Every row gives one point. Each copy is the shape, with its points in the same order, turned, moved and blurred by noise. Some copies are also mirrored. Which?

Shape (5 x 2)
[[-26  20]
 [ 20  16]
 [ 27 -10]
 [-51  24]
 [-41 -19]]
Copy 1 (5 x 2)
[[-26  14]
 [ 15  23]
 [ 25   1]
 [-59  13]
 [-39 -26]]
Copy 1 is: only turned
Copy 2 (5 x 2)
[[-27 -16]
 [  4  20]
 [ 26  11]
 [-44 -33]
 [  1 -47]]
Copy 2 is: only turned
Copy 3 (5 x 2)
[[-21 -29]
 [ 13   2]
 [  2  26]
 [-36 -50]
 [-60  -9]]
Copy 3 is: mirrored

Shape (7 x 3)
[[ -2  59   0]
 [  3   6 -21]
 [  8 -36  19]
 [-30 -39  -4]
 [ -1  69 -26]
 [-22 -13   7]
 [ 39 -18  20]]
Copy 1 (7 x 3)
[[ 26  29 -36]
 [ 18 -23 -12]
 [ -5 -20  47]
 [-33 -40  14]
 [ 42  14 -53]
 [-17 -12   7]
 [ 25  -9  46]]
Copy 1 is: only turned
Copy 2 (7 x 3)
[[-29  52 -16]
 [ -8   3 -28]
 [ 12 -25  22]
 [-23 -46  -1]
 [-36  59 -43]
 [-24 -16   9]
 [ 41   4  13]]
Copy 2 is: only turned

Shape (9 x 4)
[[  1  13  12  43]
 [ -3 -45  19  12]
 [ 10  32  11  -2]
 [-10 -15  20  52]
 [  1  39  -5  35]
 [ 24 -19 -53 -27]
 [-20  21 -18 -24]
 [-46 -40 -47 -25]
 [ 10  38 -23  27]]
Copy 1 (9 x 4)
[[-29  37  20  -8]
 [ -1 -25  30 -10]
 [  4  39 -19  -3]
 [-34  19  46 -16]
 [-34  55   0  10]
 [-11 -31 -40  47]
 [ 17  22  -9  45]
 [ 10 -31  26  72]
 [-35  47 -17  21]]
Copy 1 is: mirrored
Copy 2 (9 x 4)
[[-39  -4  25  10]
 [-10 -36 -14  34]
 [  0  15  36   3]
 [-48 -15  17  30]
 [-39  16  37 -14]
 [ 19 -30 -17 -43]
 [ 11  33 -13 -21]
 [ -2  -3 -78 -12]
 [-30  12  30 -32]]
Copy 2 is: mirrored
Copy 3 (9 x 4)
[[-15   8  36  34]
 [-40 -20 -12   4]
 [ 17  18  28  -5]
 [-35  -4  28  44]
 [ 19  20  35  38]
 [ 20  29 -54 -11]
 [ 42 -16  -5   5]
 [ 19 -42 -61  25]
 [ 23  35  21  31]]
Copy 3 is: mirrored

Shape (9 x 6)
[[-17   2 -18  23  20 -49]
 [  6 -15 -18 -19  -1  14]
 [  1  -3  53  15 -14  14]
 [-25 -11 -13  29  64  -3]
 [-35 -30  35  -9  41  11]
 [ 26 -26 -15  22 -15  11]
 [-30  65 -33  32 -16 -18]
 [-33  -9  24  35 -17 -41]
 [ 34 -32  38 -42  35  12]]
Copy 1 (9 x 6)
[[-25  47  16  29  36 -16]
 [-17 -12 -26   3  11  12]
 [-16   9   8 -26 -38 -26]
 [-29  22  -6  75   4 -14]
 [-55   1  19  32 -36   3]
 [-13  -4 -42 -11  15 -33]
 [ 43  77 -11  12  19  10]
 [-36  62  15 -15   0 -25]
 [-31 -63  26  -1  -9  -8]]
Copy 1 is: only turned
Copy 2 (9 x 6)
[[-46 -18 -18 -21 -30  22]
 [-15 -10  35  -8  20   3]
 [-20  62   8   5   8  -2]
 [-23 -32 -38  24 -13  -4]
 [-27  11 -34   8  36 -23]
 [-31   4  51  15 -14  -3]
 [-12   0  -3  -9 -25  91]
 [-70  37 -14  -8 -18  28]
 [  4  15  12 -26  27 -64]]
Copy 2 is: only turned
